Rows are points. Each copy is the shape, with its points in the same order, stretched, turned, moved and blurred by noise. Some copies are also mirrored. Which?

Shape:
[[ 0.57  0.38 -0.07]
 [-0.52 -0.30  0.35]
 [ 0.22 -0.59  0.73]
 [ 0.41 -0.17 -0.38]
 [ 0.22  0.20 -0.12]
 [-0.19  0.23  0.29]
 [ 0.17 -0.03  0.85]]
Copy 1, 7 rows:
[[-0.05 -0.56 -0.32]
 [-0.09  0.45  0.87]
 [-0.84 -0.47  0.64]
 [-0.44 -0.05 -0.66]
 [ 0.04 -0.15 -0.19]
 [ 0.30 -0.05  0.58]
 [-0.19 -0.73  0.82]]
Copy 1 is: only turned
Copy 2:
[[-0.10 -0.36  0.39]
 [ 0.07  0.63 -0.08]
 [ 0.18  0.04 -0.55]
 [-0.55 -0.18 -0.07]
 [-0.15 -0.07  0.18]
 [ 0.13  0.28  0.28]
 [ 0.39 -0.02 -0.16]]
Copy 2 is: mirrored
Copy 3, 7 rows:
[[ 0.03 -0.70  0.25]
 [ 0.09  0.42 -0.57]
 [-0.77  0.11 -0.37]
 [ 0.05 -0.16  0.54]
 [ 0.23 -0.27  0.10]
 [ 0.27 -0.17 -0.41]
 [-0.44 -0.29 -0.53]]
Copy 3 is: mirrored

Shape (9 x 4):
[[ 0.81 -0.39 -0.06 -0.56]
 [-0.28  0.31  0.30  0.06]
 [ 1.06 -0.16 -0.06 -0.49]
 [ 0.47 -0.28  0.28  0.49]
 [-0.36  0.07  0.17  0.16]
 [-0.20 -0.06  0.47 -0.37]
 [-0.26  0.12  0.32 -0.12]
 [ 0.15 -0.39  0.09  0.35]
 [ 0.04 -0.17 -0.08  0.29]]
Copy 1 (9 x 4):
[[-0.25 -0.95  0.53  0.41]
 [ 0.00  0.09 -0.22 -0.42]
 [-0.41 -1.01  0.40  0.11]
 [-0.52 -0.02 -0.50  0.63]
 [-0.08  0.27 -0.14 -0.03]
 [ 0.23 -0.30  0.12 -0.07]
 [ 0.06 -0.09 -0.01 -0.26]
 [-0.41  0.07 -0.22  0.69]
 [-0.36  0.14 -0.14  0.41]]
Copy 1 is: only turned
Copy 2:
[[ 0.22  0.53 -1.06  0.57]
 [-0.34 -0.17 -0.09 -0.49]
 [ 0.39  0.74 -1.22  0.31]
 [ 0.19  0.94  0.06  0.00]
 [-0.23 -0.20  0.14 -0.26]
 [-0.75 -0.08 -0.39  0.02]
 [-0.47 -0.16 -0.20 -0.23]
 [ 0.14  0.48  0.13  0.22]
 [ 0.29  0.16  0.07  0.04]]
Copy 2 is: mirrored

Shape, 8 rows:
[[ 0.08  0.11  0.00 -0.04]
 [-0.36  0.78  0.50  0.20]
 [ 0.47  0.14 -0.18  0.48]
 [-0.28 -0.16  0.09 -0.41]
 [ 0.21  0.03  0.10 -0.60]
 [ 0.57  0.25 -0.16 -0.61]
 [ 0.03 -0.55  0.55  0.09]
 [-0.36 -0.47 -0.23  0.86]]
Copy 1:
[[ 0.20  0.13 -0.39 -0.19]
 [ 0.87  0.78 -0.39 -0.42]
 [ 0.09 -0.62 -0.26  0.04]
 [ 0.04  0.74 -0.36 -0.20]
 [-0.06  0.41 -0.50 -0.55]
 [-0.20 -0.12 -0.86 -0.48]
 [ 0.06  0.52  0.24 -0.89]
 [ 0.18 -0.01  0.50  0.53]]
Copy 1 is: only turned
Copy 2:
[[-0.11  0.08 -0.24  0.03]
 [ 0.52 -0.24  0.00  0.14]
 [-0.24 -0.05 -0.25 -0.57]
 [-0.09  0.09  0.06  0.64]
 [ 0.01  0.36 -0.42  0.29]
 [-0.13  0.30 -0.99  0.17]
 [-0.07  0.40  0.21 -0.03]
 [-0.55 -0.30  0.54 -0.22]]
Copy 2 is: only turned
